Each row of a before or after table is a point. One or more steps were done to the points. Then noise was added and the rows were shuffled. The steps act on how far a point lies along the listed directions, d1 being the first. Name the steps. A step turns or swaps two directions, mirrors them in a line or flattens them onto one, adds a multiple of one to another, or multiplies one. Angles are multiples of 10 degrees, from the lower direction toward the higher: turns from -170 to 170, lines from 10 to 170 but not 90. Use the fewest steps. Two steps may share a direction if one is a turn and the other turns, adds or multiplies; they go together, in the order done. Otherwise the lowest direction goes first.
In the rows, zero is written as 100.

Directions:
(1): 162; 115; 67
(2): 129; 119; 163
(3): 122; 32; 110
Before (13 x 3)
194; 94; 126
71; 143; 149
24; 128; 57
98; 67; 81
146; 143; 147
95; 162; 122
127; 88; 95
113; 127; 105
21; 127; 75
170; 81; 94
70; 105; 153
62; 178; 155
81; 194; 125
After (13 x 3)
105; 100; 78
127; 106; 81
77; 101; 168
165; 121; 100
91; 109; 167
154; 118; 104
140; 104; 37
135; 107; 84
82; 96; 115
90; 94; 81
157; 121; 119
81; 82; 43
109; 90; 13
Steps: turn d1 and d2 by -100 degrees; multiply d3 by 0

Directions:
(1): 28; 116; 63; 115
(2): 125; 79; 29; 71
(3): 67; 65; 125; 37
(4): 93; 29; 101; 143
Before (10 x 4)
68; 102; 96; 79
119; 100; 92; 96
113; 93; 94; 99
122; 114; 110; 87
59; 102; 101; 89
105; 109; 97; 89
110; 104; 95; 108
102; 110; 89; 101
72; 107; 121; 89
78; 91; 106; 90
After (10 x 4)
166; 140; 128; 57
116; 100; 94; 97
138; 95; 108; 78
92; 122; 80; 86
59; 141; 111; 108
56; 95; 104; 113
4; 133; 78; 116
124; 79; 107; 92
23; 138; 87; 90
109; 129; 103; 73
Steps: multiply d1 by 3; turn d2 and d3 by 50 degrees; multiply d4 by 3

Directions:
(1): 188; 102; 111; 117; 121; 143
(2): 115; 131; 61; 25; 63; 126
(3): 110; 59; 27; 89; 152; 78
(4): 94; 83; 156; 36; 153; 98
(5): 53; 91; 87; 111; 123; 185
Before (8 x 6)
95; 108; 96; 133; 64; 67
87; 59; 80; 108; 134; 36
88; 85; 101; 125; 107; 67
79; 123; 105; 90; 93; 124
81; 105; 87; 110; 95; 109
60; 98; 86; 107; 84; 73
95; 65; 70; 122; 130; 83
114; 90; 83; 109; 71; 88
After (8 x 6)
101; 85; 156; 154; 99; 51
76; 74; 90; 127; 121; 72
108; 84; 88; 85; 86; 92
79; 69; 128; 163; 125; 55
82; 108; 103; 99; 91; 105
56; 93; 93; 107; 94; 69
82; 127; 81; 73; 88; 134
95; 67; 145; 165; 107; 7
Steps: flatten d1 and d4 onto the line at 10 degrees; multiply d2 by 2.5; mirror d3 and d5 in the line at 120 degrees
